Every row gives one point. Before rounding, the points of a table are all equally far from one centre. They may lie mostly on one side of it. Where is the centre, to within rounding?
In the rows, zero is written as 128.

Points (7 x 2):
[[130 171]
 [110 121]
 [111 148]
 [144 176]
 [185 163]
 [119 162]
 [144 176]]
Centre: [153 132]

Points (14 x 9):
[[151  70 136 118 134  42 127 104 139]
 [104  64  92 154 157 134 141 107 128]
 [152 114 139 159 130 147 113  92 121]
 [139 110 132 163 159  66 112 128 151]
 [102 125 109 116  79 122 131 100 127]
 [118  73 140 154 151  39 148 124 126]
 [124 105 136  98 127 154 182 129  94]
 [162 128 124 163 167  73 151  84 115]
 [176  73 127 131 104  72 136 133 118]
 [107 102  90  87 105  65 140 112 125]
 [158  84 100  91 154 132 147  89 150]
 [116  34 135 127 112 107 161 115 151]
 [ 82  77 135 133 113  86 163 149  94]
 [ 97 112  81 137 170 109 145 120  96]]
Centre: [127 101 132 126 135 100 153 109 125]

Points (24 x 20):
[[130 109 175 174 138 138  93 152  94  95  94  99 141 113 124 143 144 148
  147 158]
 [130  92 141 125 200 135 143 160 105 149 165  72 129 163 156 142 102 128
  166 172]
 [111 116 136 146 161 150 168 173 145 150 114 100  93 102 198 123 138 131
  160 139]
 [120 125 194 159 162 125 175 155 172 141 128 142 138 149 121 119 135 145
  169 182]
 [113 109 142 113 169 182 210 122 139 128  93 124 110 138 125 117 178 150
  151 207]
 [149 105 142 147 131 115 188  89 152 122  87 145 131 144 174 131 150 173
  151 140]
 [134 133 161 205 157 135 120 139  82 119 158 121 124 136 145 117  95 167
  153 166]
 [102 137 186 123 159 162 163  92 125  79 115 101 124 143 158 124  98 105
  138 137]
 [159 138 154 165 179 128 193 109  77 161 169 105 120 141 170 149 133 132
  171 176]
 [ 92 120 148 110 194 113 178 136  75 119 129  87 103 141 146 141 175 136
  103 184]
 [130 126 176 141 175 168 171 153 119 134 145  70  81 115 165 140  82 172
  149 123]
 [134 111 140 127 153 106 169 177 103 130 105  99 138  79 108 105 126 159
  183 168]
 [110 163 107 149 193 121 150 125  97 127 112 102 142 126 174 112 159 108
  186 154]
 [ 88 119 167 162 183 132 219 124  68 119 139 118 104 148 134 122 113 140
  133 142]
 [110 130 131 145 137 184 178 130 165 141  74 138 109 151 115 150 145 151
  170 153]
 [165 100 132 158 177 123 193 133  77 130  96 122 128 160 106 120 125 139
  101 144]
 [150 140 141  79 122 125 167 150 103 150 120 124 164 131 152 116 140 205
  175 190]
 [123  92 135  95 168 121 207 133 129  71 113 103  98 121 146  96 142 150
  129 145]
 [133 129 133 168 168 163 174 109 135  74 119 148 144 142 124 179 148 127
  146 182]
 [105 119 202 126 120 112 169 116 112 124 153 111 100 132 125 109 140 140
  176 191]
 [143 178 177 161 132 155 145 167  95 156 107 104 121 141 151 113 172 147
  190 191]
 [106 110 164 181 149 120 180 151 118 145 133  81  92 101 167 134 136 184
  163 169]
 [132 119 174 111 183 166 157 150 109 158 126 106 111 123 145 157  76 128
  194 117]
 [127 105 160 137 199 110 142 138  93  87 154 131 109 181 176 137 139 120
  178 122]]
Centre: [134 131 152 126 167 146 157 136 104 119 114 117 118 143 145 133 135 160
 156 159]

Points (28 x 24):
[[ 95 126 117 135 121 166 140 120 114 143 113  97 140 164  71 107  86 149
  181 104 143 163 163 134]
 [ 97 167 115 154 147 136 200 110 136 156 115 113  83 163  95 131 101 145
  202 124 157 149 140 140]
 [ 82 108  83  98 111 154 149 132  81 130 117  98  99 165  94 148  92 142
  214  81 185 149 158  98]
 [ 93 127 110 131 133 138 155 154 113 148  92 121 107 197  93 111 118 116
  155 105 167 160 116 151]
 [ 81 161 107 119  88 143 147 104 112 134 118  99  86 178 100 133 121 119
  150  68 132  98 190 161]
 [ 90 145  99 106 122 164 163 125 115 176 104 127  87 138  66 123 126 103
  153 126 135 156 125 148]
 [ 94 141  86  82 120 135 148 125 127 160 115 136  87 181  82 142 130 151
  158  56 145 140 146 158]
 [123 143 138 117 173 141 107  97 103 183  67 123  69 119  95 114 146 102
  173  93 155 122 128 135]
 [102 127 138 104 131 149 149 127 102 177  61  76 102 133 112 153  96 147
  153  82 135 126 133 161]
 [133 116 114 148  83 113 102 172 125 165  93 151 111 170 106 119 127 124
  165  84 185 124 137 133]
 [ 81 137 108 170  81 126 168 102 158 171  75  90  86 141  85 170 132 149
  193  71 158 114 140 130]
 [108 140 103  99  83 127 108 131 103 141  79 152 105 120  92 143 141 139
  159 128 166 122 123 142]
 [ 97 125 108 118 101 144 128 117 115 167  76 107 122 180  71 105 143 135
  151  29 172 125 164 112]
 [115 173 133 117 107 152 154 102  98 163  76 119  71 148 106 108 156 113
  155  40 167 100 144 138]
 [ 99 117  78 118  90 165 115 130 123 165  98 113 104 150  85 110 108 137
  111 103 142 104 113 103]
 [ 85 140 106  97  95 128 174 160 100 183 102 122 101 138 116 148 109 112
  149  45 157 101 139 161]
 [112 122 111 108  68 135 150 126  92 157 113  81 114 179 121 110 127 141
  155  94 181 120 149 163]
 [ 97 169 129  96 114 151 155 156 122 114  92 138 115 118 127 142  90 105
  136 108 165 144 127 123]
 [102 144 103 144 118 197 182  90 121 185 126  93 145 157  91 168  96 134
  168  82 145 132 132 145]
 [ 98 115 123 117 109 177 130 118 116 175  79 130  71 150 115  92 149 103
  150  94 201 135 117 111]
 [ 59 143 110  99 109 169 111 100 115 147  96  90 126 129  90 154 114 127
  147  68 200 140 122 124]
 [102 127 120 131  78 177 159 105 104 153  85  67 108 115  84 154 117 149
  149 116 157 126 155 142]
 [105 131 107  75 132 153 138 111 145 169  65  88  77 122  74 132 123 128
  173  57 164 114 161  75]
 [131 126 134 125 109 172 130 122 126 152 103  96 114 208  93 167 107 154
  166  79 192 101 149 123]
 [134 122 100 140  80 144 109 116 125 139 118  86  87 120 108 122 147 171
  168  55 154 169 173 120]
 [ 83 133  91 128 118 164 142 133 132 198  88 123 110 148  68 151 113 108
  143  86 206 101 162 147]
 [ 91 164  94 112  75 151 132 144 125 184  92  77 109 169 127 133 151 115
  177  86 176 127 154 144]
 [ 80 111  90 119  96 153 148 114 146 159 110 139 130 149  72 130 159 137
  192  94 148 129 138 162]]
Centre: [115 125 106 137 127 126 146 103 116 157 116 117 110 138 123 148 124 113
 163  87 157 124 150 102]
